Every row gives one point. Each copy is the shape, with its points in the same order, stretched, turned, moved and blurred by noise. Say if it was mirrored as well.

Shape, 5 rows:
[[-0.99  0.45]
 [ 0.20  0.90]
 [-1.15  0.88]
 [ 0.43 -0.71]
 [ 3.15  0.79]]
Copy 1:
[[-0.30  1.50]
 [ 0.46  1.09]
 [-0.05  1.85]
 [-0.89 -0.46]
 [ 1.79 -1.43]]
Copy 1 is: only turned
Copy 2, 5 rows:
[[-0.95 -1.59]
 [-1.22 -0.22]
 [-1.50 -1.78]
 [ 0.75 -0.09]
 [-0.30  3.07]]
Copy 2 is: only turned
Copy 3, 5 rows:
[[-1.44  0.38]
 [-0.07  1.01]
 [-1.83  1.10]
 [ 0.21 -0.58]
 [ 3.92  0.91]]
Copy 3 is: only turned

Shape, 8 rows:
[[ 1.37 -0.35  0.51]
 [-1.66  1.49 -1.22]
 [ 0.12 -0.19  0.44]
 [-0.38  0.91  1.28]
 [-1.31  1.88 -0.17]
 [ 0.32 -1.19  2.93]
 [ 3.25  1.85 -0.04]
 [-1.28 -0.90 -0.40]]
Copy 1 (8 x 3):
[[ 0.44 -0.67 -1.41]
 [ 0.78  1.94  1.22]
 [ 0.27 -0.52 -0.13]
 [ 1.48 -0.69  0.47]
 [ 1.57  1.15  1.02]
 [ 0.40 -2.96 -0.19]
 [ 2.92  0.29 -2.99]
 [-1.06  0.09  0.85]]
Copy 1 is: only turned
Copy 2:
[[ 0.83 -0.83  1.62]
 [ 1.24  0.86 -2.36]
 [ 0.20 -0.38  0.45]
 [ 0.49 -1.42 -0.54]
 [ 1.24 -0.31 -2.32]
 [-1.17 -2.40  1.83]
 [ 2.90 -1.10  1.06]
 [-0.21  0.90 -0.14]]
Copy 2 is: mirrored
Copy 3, 8 rows:
[[ 1.12  0.50 -0.47]
 [-2.01 -0.64  1.09]
 [ 0.04  0.28 -0.80]
 [-0.88  1.30 -0.78]
 [-1.83  0.22  0.69]
 [ 0.57  1.74 -3.02]
 [ 1.59  1.85  1.93]
 [-0.62 -1.04 -1.07]]
Copy 3 is: mirrored
Copy 4, 8 rows:
[[-0.83 -0.25 -1.34]
 [ 2.60 -0.42  0.67]
 [ 0.00  0.22 -0.45]
 [ 0.88  1.22 -0.99]
 [ 2.53  0.35 -0.29]
 [-1.61  2.41 -0.98]
 [ 0.32 -1.45 -3.89]
 [ 0.08  0.00  1.38]]
Copy 4 is: mirrored

Shape, 12 rows:
[[-0.75  1.16 -0.54  0.41  0.61  2.44]
 [-1.76  1.89  0.05 -0.36  0.60 -1.27]
 [-1.97 -1.68  0.87  0.66 -2.17  2.03]
 [-1.60 -0.90 -1.16  1.53 -0.75  0.99]
 [ 1.69  1.61  0.13 -0.64 -1.66  2.61]
 [ 1.58  0.74 -1.01 -1.58  0.05 -1.04]
 [-0.21 -1.36  1.20 -0.89  0.72 -0.98]
 [ 0.81 -1.12 -1.81  2.13  1.09  1.28]
 [-2.23 -1.59  1.51  2.26 -0.87  0.98]
 [ 0.02 -1.30  0.73 -0.59  1.18 -0.05]
 [ 1.80  1.79 -0.97  0.62  1.58  0.90]
 [-0.58  0.89  0.39 -0.49 -2.25 -1.41]]
Copy 1:
[[-0.24 -1.26  0.60  1.33  0.49  1.52]
 [-2.31  0.01 -1.22 -0.17  0.25  1.11]
 [-0.61 -4.03 -0.42  0.40 -0.14 -0.12]
 [ 0.07 -2.91 -0.95  0.35  0.98  0.72]
 [ 0.95  0.14  1.19  2.25 -1.18 -1.12]
 [ 0.86  2.09 -0.28 -0.77 -1.44 -0.55]
 [-0.92 -0.17  0.25 -2.21 -0.96 -0.16]
 [ 1.62 -1.06  0.66 -0.24  1.54  0.90]
 [-1.50 -4.20  0.05 -0.13  1.54  0.29]
 [-0.21 -0.24  0.84 -1.82 -0.56  0.29]
 [ 0.81  1.58  1.43  0.56  0.58  0.63]
 [-1.11 -0.39 -1.39  0.30 -0.64 -1.50]]
Copy 1 is: only turned
Copy 2:
[[ 0.60 -0.51 -0.52 -0.43 -0.78  2.24]
 [-0.50  1.49 -1.57  1.35  1.28  1.08]
 [-0.33 -0.88 -0.52 -0.72 -2.28 -1.03]
 [ 0.03 -1.96 -1.09 -0.65 -0.18 -0.10]
 [ 2.22  1.15  2.26 -1.97 -0.17  1.88]
 [ 2.34  0.62  1.06  0.83  2.75  0.39]
 [ 0.14 -0.78  0.73  2.25  0.60 -0.30]
 [ 0.68 -3.85  0.51 -0.35  1.07  1.47]
 [-2.18 -1.71 -0.78 -0.32 -1.93 -0.47]
 [ 0.37 -1.04  0.44  2.24  0.35  0.53]
 [ 1.14 -0.75  1.04 -0.23  1.83  3.27]
 [ 0.12  1.88  0.00 -0.29  1.41 -0.94]]
Copy 2 is: mirrored
Copy 3 (12 x 6):
[[ 0.23  0.64 -1.36  1.23  0.18  2.38]
 [-0.42 -0.40  0.16  1.79  2.60  1.10]
 [-1.28 -0.58 -2.10  3.07 -2.26 -0.50]
 [-0.07 -0.02 -2.57  1.66  0.12 -0.29]
 [-2.22  1.36 -0.64 -0.02 -2.30  1.79]
 [-0.87 -0.64  0.48 -1.38  0.18  0.80]
 [ 0.13 -1.65  1.10  1.09 -0.79 -0.21]
 [ 1.90  0.91 -1.91 -0.58 -0.57 -0.42]
 [ 0.05 -0.09 -1.44  3.61 -1.03 -1.18]
 [ 0.75 -1.20  0.51  0.55 -1.16  0.26]
 [ 1.08  1.27 -0.36 -1.07  0.31  1.68]
 [-2.81  0.10 -0.28  1.47  0.58 -0.62]]
Copy 3 is: only turned
Copy 4:
[[-0.81 -0.66  0.68 -0.26  0.69  3.18]
 [-1.98 -0.67 -0.22  0.13  0.54 -1.36]
 [-1.84  2.28  0.26  3.05 -1.04  2.58]
 [-1.22 -0.37 -1.03  1.28 -1.70  2.18]
 [ 0.58  3.15 -0.47 -1.11  0.93  3.01]
 [ 1.41  0.38 -1.15 -0.85  0.90 -1.46]
 [-0.02  0.11  1.73  1.42 -0.30 -1.91]
 [ 1.04 -1.85 -0.28 -1.07 -2.02  2.60]
 [-2.50  1.13  1.61  2.09 -2.72  1.76]
 [ 0.39 -0.61  1.69  0.99 -0.22 -0.51]
 [ 1.01 -1.04  0.36 -2.74 -0.02  1.39]
 [-1.35  2.58 -1.84  1.01 -0.49 -1.28]]
Copy 4 is: mirrored

Shape:
[[-0.37  0.44 -0.25  0.32 -0.36  1.40 -1.47  0.30  0.40]
 [ 0.38 -0.19  2.74 -0.98  1.44  0.42 -0.70 -1.69  0.86]
 [ 0.43  2.02  1.31 -0.16  1.52 -0.76  2.76  1.01  0.57]
 [ 1.55 -0.08 -1.49  0.90  3.76  0.07 -2.03 -2.02 -1.74]
 [-0.61 -1.12  0.44  2.06  1.76  1.73  2.51  0.27 -0.70]
 [-1.21  0.69 -0.53 -1.22  1.02 -1.63  0.95  1.38  0.22]
 [-1.89 -0.40 -0.04 -0.13 -0.41  1.78  2.55  0.21  0.26]
 [-0.97 -1.42  0.45  1.49 -0.36 -2.91 -0.18 -0.83  1.53]
 [ 0.50  0.13  0.80  0.29 -2.22  0.17 -0.50 -1.53  1.11]
 [-2.71 -0.57  1.64  2.67 -0.06  0.24 -1.02  0.79  1.30]
 [ 0.98 -0.64  0.04  1.43  0.10 -0.72  0.30  0.05  0.17]
 [ 2.96 -1.02 -0.97  0.51 -2.93 -1.19  0.67  1.61 -0.98]
 [ 1.04  2.22 -0.23 -1.43  0.50  0.31  0.44  0.01 -2.66]
 [-0.15  0.97  0.26  1.44  0.17  0.23 -0.62  0.82 -2.08]]
Copy 1 (14 x 9):
[[ 0.72  0.05 -0.49  0.01  0.90  0.49 -0.49 -0.75  1.11]
 [-0.34  2.33  2.08 -0.87  0.57  2.26  2.33  0.72  0.58]
 [-1.44  1.78 -0.35 -1.00 -2.11 -1.38 -0.29  1.90 -0.63]
 [-0.42 -0.95  0.59  1.49  3.32 -0.32  3.53  0.61 -1.08]
 [-3.97 -0.06  0.60 -0.74  0.75 -0.62 -1.59  0.61  0.78]
 [-0.18  1.71 -1.91 -1.27  0.00 -1.05 -1.00  0.55 -1.95]
 [-2.36  1.39 -0.42 -2.64  0.18 -0.84 -2.19 -0.72  1.53]
 [-1.33 -0.72 -0.54 -0.36 -1.15  1.72 -0.26 -1.10 -3.22]
 [ 0.67 -0.63  1.04 -1.18 -1.62  1.16  0.29 -1.50  0.72]
 [-1.88  0.60 -0.38  1.60  0.04  1.79 -2.18 -1.52 -0.45]
 [-0.85 -1.56  0.04 -0.20 -0.89  0.35 -0.52  0.32 -0.89]
 [ 1.84 -4.29  0.18 -1.71 -2.57 -0.72 -2.81  0.86 -0.55]
 [ 1.65  0.67  0.99 -0.75  0.34 -3.01  0.23  0.77  0.33]
 [ 0.14 -0.69  0.71  1.39  0.31 -1.66 -1.52 -0.18 -0.34]]
Copy 1 is: mirrored
Copy 2:
[[-1.44  0.68 -0.55  1.33 -0.14  1.49 -0.64 -0.93  1.11]
 [-1.57  3.53 -0.49  0.35  0.41  0.21 -2.52 -1.04 -0.75]
 [-0.07  1.18  0.96  0.12  0.12 -1.35  0.79  3.22 -0.69]
 [-0.29  0.91 -4.03  0.09  0.70 -2.42 -1.35 -3.64  1.09]
 [ 2.93  1.82 -0.89 -0.29  0.89  0.57  0.65  0.19  0.38]
 [-0.83 -1.14  1.49 -1.15  0.53 -0.33  0.14 -0.04 -0.07]
 [ 1.41  1.72  1.31 -1.01  0.53  1.85  1.04  0.24  0.61]
 [ 0.32 -0.87  1.91 -0.87 -1.35  0.07 -3.26 -0.76  1.87]
 [-1.18  1.80  1.33 -0.19 -2.40  1.65 -1.99 -0.02  1.71]
 [ 1.45  0.51  1.25  2.51 -0.90  1.42 -2.51 -0.66  0.72]
 [ 0.95  0.16 -0.82 -0.30 -0.96 -0.15 -1.34 -0.15  0.71]
 [ 0.71 -1.76 -0.82 -2.94 -2.97  0.73  0.08  0.86 -0.23]
 [-1.31  1.15 -0.51 -1.14 -1.44 -0.57  2.15 -0.11 -1.45]
 [ 0.49  0.75 -0.93  0.71 -2.28 -0.69  0.68 -0.48 -0.62]]
Copy 2 is: only turned
Copy 3 (14 x 9):
[[-0.20  0.87 -1.31  0.85  0.07 -0.14  0.14 -1.09  0.60]
 [-0.67  1.16  1.04 -0.50 -1.17  1.83  1.45 -2.25 -1.41]
 [ 0.05 -1.21 -0.17 -0.02 -3.72 -0.95  2.83 -0.10 -1.42]
 [-1.20 -2.56 -0.54  1.26  3.13  2.08  0.92 -2.43 -1.49]
 [-1.11 -1.88  0.49  2.47 -2.62  1.32  0.30  0.95  0.94]
 [-0.67 -1.37  0.82 -1.09 -0.80 -2.51  1.28  0.67 -0.80]
 [-1.49 -0.29  0.16  1.27 -3.33 -0.27 -1.37  1.09  0.11]
 [ 2.28 -1.46  2.39 -1.79 -0.12 -1.41 -0.04 -0.85  0.28]
 [ 1.66  1.33 -0.51 -0.19 -1.20  0.76 -0.74 -1.45 -1.17]
 [ 1.02  0.38  1.36  1.14 -1.22 -1.80  0.92 -1.33  3.49]
 [ 1.42 -1.11 -0.10 -0.07 -0.20  0.47  0.82 -0.03 -0.25]
 [ 3.27 -0.08 -1.53 -0.32  0.52  0.67  0.46  2.96 -2.07]
 [-0.76 -0.10 -1.25  2.25 -0.36  0.07  1.43  0.42 -3.57]
 [ 0.73 -0.37 -0.51  3.08  0.15 -0.63  1.59  0.16 -0.14]]
Copy 3 is: only turned
Copy 4, 14 rows:
[[-0.33 -0.16  0.35  0.61  1.10  0.54 -0.32  0.73  0.64]
 [ 0.70  2.30  1.46  0.33  1.64 -1.56  0.31 -0.11  0.24]
 [ 0.39  2.69 -1.79 -0.03  0.53 -1.07 -0.21  1.24 -2.38]
 [-1.19 -0.33  1.09  1.93 -1.58 -1.50  1.41 -1.64 -0.67]
 [-3.33  0.87  0.04 -0.20  0.86 -1.65  0.77  1.80 -0.57]
 [ 0.80  0.12 -2.28 -1.14  0.22 -0.82  0.06  0.18 -0.80]
 [-1.98  0.52 -0.94 -1.55  2.36  0.04  0.62  1.52 -0.12]
 [ 0.60  0.47  1.13 -2.46 -1.56 -0.62  0.84  1.24  0.98]
 [ 0.22  1.34  1.41 -1.26  0.16  1.43 -0.68  0.44  0.41]
 [-0.21 -0.59  1.72 -0.48  1.27 -1.11  0.65  3.61  1.25]
 [-0.88  1.04  0.26 -0.59 -1.34 -0.26 -0.51  0.40 -0.01]
 [-1.05  0.89 -1.26 -1.99 -3.19  1.74 -4.16 -1.64 -0.28]
 [-0.15  0.16 -1.16 -0.04 -0.15  0.33 -1.96 -1.96 -2.88]
 [-0.80 -1.03  0.36 -0.03 -0.56 -0.33 -1.78  0.29 -1.49]]
Copy 4 is: mirrored

Shape, 14 rows:
[[-2.20  1.04  1.99  2.75  0.52 -0.94 -1.73  1.07  0.85  0.53 -0.73]
 [ 0.88  0.03  1.80  1.82 -1.19  1.11  1.10 -0.54 -1.42  2.44  1.23]
 [ 1.09 -0.75 -0.93  0.06  0.63 -1.77  1.11 -2.28 -1.58 -0.13 -0.48]
 [-1.64 -1.20  1.70 -0.36  0.27 -1.36 -1.03  0.54 -1.41 -0.27  1.64]
 [-0.57  0.62  1.81 -0.89 -2.32 -0.70 -1.66 -0.62 -0.40  2.62  0.54]
 [-1.37 -1.65 -1.25  2.39 -2.09 -0.67  1.45 -2.09  0.90  2.57 -1.39]
 [ 0.69 -0.14  0.06 -0.30  0.65  0.40 -0.68 -1.00 -0.97 -0.52 -0.87]
 [ 1.15  1.73 -1.45  0.15 -0.88  1.29  0.98  0.86  0.20 -0.14  1.00]
 [ 0.42  0.31 -0.07 -0.92 -1.49 -0.45  0.61  1.09  0.76 -1.02 -1.40]
 [-1.65 -0.10 -1.11 -0.42 -0.95  1.86  0.74 -2.16  1.42  0.59 -1.63]
 [-2.14 -1.28 -0.61 -1.04  1.14  0.33  1.98 -2.10 -0.59  1.53 -0.56]
 [ 1.10  0.55 -1.19 -0.68 -1.14 -1.10  0.04  0.88 -2.02 -0.49 -1.76]
 [-2.31  0.61 -0.61  0.59 -0.77  1.34  1.89 -1.49 -0.01 -0.60 -0.32]
 [ 1.15  2.11  1.48  0.01  0.94 -1.10 -0.03 -1.53  0.64 -0.14 -0.30]]
Copy 1 (14 x 11):
[[ 3.58 -1.77  0.52 -0.62  0.85  0.10 -2.61 -1.44 -0.93 -1.28  1.77]
 [ 2.08 -0.22  0.45 -0.03 -0.50  0.54  0.40 -0.23 -0.49  2.37 -2.27]
 [ 1.09  1.55 -0.06  0.73  0.24 -0.16  3.19  0.72  1.06 -0.28  1.24]
 [ 0.84  0.35 -1.19 -0.11 -1.59 -0.78  0.02 -0.82  0.07 -2.37 -1.32]
 [ 0.70 -0.36 -2.75 -2.01 -0.10  2.26  0.03 -1.34 -0.60  0.43 -2.21]
 [ 4.50  0.66 -3.13  1.25  3.34  1.17 -0.47  0.48 -0.92  1.60  0.69]
 [ 0.07  0.45  0.40 -0.65 -0.70 -0.85  0.81  0.87  1.32  0.06  0.39]
 [-0.48 -0.43  0.97  2.05 -0.03  0.69  0.18  1.12 -0.70  1.64  0.15]
 [ 0.46  0.55  0.30  1.61  0.17  2.78 -1.19  0.32  1.73  0.22  0.76]
 [ 1.09 -1.14 -2.32  0.39  1.77  0.75  0.38  2.36  0.75  1.55  0.67]
 [ 1.48  0.23 -2.11  0.05  2.13 -0.86  1.56  1.79  0.43 -0.93 -0.69]
 [ 0.31  2.19  0.01  0.16 -0.14  2.00  0.02  0.99  0.44 -1.04  0.69]
 [ 1.62 -1.59 -1.24  1.71  0.48  0.45  1.00  2.53 -0.03  0.47  1.04]
 [ 0.78 -1.42  1.84 -0.09 -0.02  1.51  2.13 -0.96  1.28  1.01  1.86]]
Copy 1 is: only turned
Copy 2 (14 x 11):
[[-3.40  0.10  0.21 -0.02 -0.74 -3.68 -0.13 -1.39 -1.50 -0.71 -0.98]
 [ 1.72  0.57 -1.68  1.09 -0.54 -1.54  0.55  1.77 -1.62 -1.31 -1.69]
 [ 2.02 -2.08 -3.49 -1.27  1.65 -0.57 -0.18  0.77  0.66  1.19 -0.51]
 [ 0.43  0.59 -1.94  0.70  0.24 -1.01  0.85 -4.16 -1.13 -0.36 -0.15]
 [ 0.54 -1.00 -1.81  3.16 -2.08 -1.81  1.66 -1.46  0.01 -0.49 -2.74]
 [ 0.00 -1.39 -1.67 -1.97 -1.96 -2.99  2.89  1.86 -1.04  1.52 -0.14]
 [ 1.01 -1.31 -1.13  0.72  1.02 -0.74 -1.33  0.72  1.53 -0.04  0.23]
 [ 0.62  0.88  0.30  0.38  0.63  1.34 -0.16  2.07  1.27 -1.11 -1.15]
 [ 0.77 -0.33  1.32  0.72  0.41  0.00  1.33  0.01  1.60  1.01 -1.06]
 [-0.61 -0.05 -0.15  0.39 -1.67 -1.24  0.34  2.30  2.12  1.09  1.15]
 [ 0.35 -0.22 -3.12 -0.08 -0.30 -0.61 -0.44  0.31 -1.05  2.76  1.74]
 [ 1.20 -2.29 -1.69  1.52  2.68  0.23  1.23  0.77  1.04  0.41 -1.08]
 [-0.42  2.05 -1.54  0.02  0.19 -0.94  0.99  1.63  1.21  1.25  0.90]
 [ 0.04 -0.58 -0.65  0.73 -0.23 -1.22 -1.75  0.56  1.56  0.75 -2.70]]
Copy 2 is: only turned
Copy 3, 14 rows:
[[-1.60  0.56 -0.80  0.25 -0.92 -0.58 -1.37  1.75  4.52 -0.93 -1.46]
 [-3.02  1.28 -3.44 -0.65 -0.02  2.34  0.58  3.01 -0.60 -0.26 -0.04]
 [-0.56 -0.52 -2.37  1.98  1.71 -0.29  0.56 -1.06 -1.40 -0.44  1.79]
 [-0.36 -1.78 -0.56  1.09  1.71  1.11  0.77  0.73  1.37  1.52 -2.07]
 [-2.96 -1.81 -1.25  0.06 -1.14 -0.34 -1.80  2.24 -0.62  0.31 -0.11]
 [-1.85  2.50 -2.65  3.40 -1.08 -1.50  1.09  2.17 -0.20 -0.66  1.74]
 [-0.21  0.13  0.47  0.39  0.67  0.94 -0.48 -0.73 -1.26 -0.75 -0.12]
 [ 1.58  0.17 -0.36 -2.64  0.25 -0.28  0.48  2.26 -1.96 -1.77  0.76]
 [ 1.08 -0.36  0.89  0.34  1.60 -1.48 -1.55  2.48 -0.69 -0.15  1.05]
 [ 0.83  2.54  0.04  2.19 -1.79 -0.47 -0.66  0.51 -2.09 -1.39  0.01]
 [ 0.89  1.58 -2.48  3.18 -0.70 -0.22  0.33 -1.12 -1.21  1.15 -0.31]
 [-0.87  0.02 -0.11 -1.08  2.41 -2.32 -0.66  0.93 -1.28  0.64  1.01]
 [ 0.98  2.01 -1.05  1.69 -0.27 -0.66  0.36  1.44 -1.09 -1.18 -2.05]
 [-0.21 -1.74 -1.22  0.68 -0.87  0.47 -2.80  0.59 -0.17 -2.32  0.78]]
Copy 3 is: mirrored
Copy 4 (14 x 11):
[[ 0.54 -0.89  2.61 -0.78  0.35 -1.42  0.25  0.99 -2.65  2.94  1.34]
 [-1.86  3.87  1.20 -2.49 -0.53 -1.34 -1.19 -0.36 -0.37  0.86 -0.33]
 [-0.18  1.52  1.36  2.32  1.26  0.82  1.02 -2.58  2.31 -0.02  0.02]
 [-0.21  1.68  0.69  0.48  0.79 -0.30  1.07 -0.26 -1.10 -0.42  3.24]
 [-1.00  1.72  1.43 -1.31  1.07 -2.26 -0.81  2.37  0.76 -0.76  0.55]
 [ 1.25  0.71  1.57 -2.19 -1.11 -2.07  0.38 -0.10  3.43  2.30  1.15]
 [-0.12  0.01  0.60  0.40  1.45  1.13 -0.51 -1.01  0.34 -0.47 -0.30]
 [ 0.34  2.63 -0.78 -0.92 -1.32  0.02 -0.03 -0.10 -0.17  0.78 -1.95]
 [ 0.88 -0.53 -0.70  0.58 -2.68 -0.32  0.20  1.52  0.83  0.01 -0.19]
 [ 0.28 -1.64 -0.90 -2.69  0.57 -0.66 -0.33 -0.36  2.37  1.40 -0.18]
 [-0.66 -0.28 -0.30 -0.50  1.34 -1.68  0.55 -3.36  1.63  0.29  0.90]
 [ 1.54  1.00  0.25  2.86 -0.71 -0.27 -1.42 -0.78  1.07 -0.92 -1.12]
 [-0.61  0.35 -1.50 -1.29  0.15 -0.67 -0.24 -1.20  0.99  3.08  0.67]
 [-2.06  0.00  1.69  0.92  1.57  0.29  1.56 -0.05 -0.09  1.20 -1.09]]
Copy 4 is: only turned
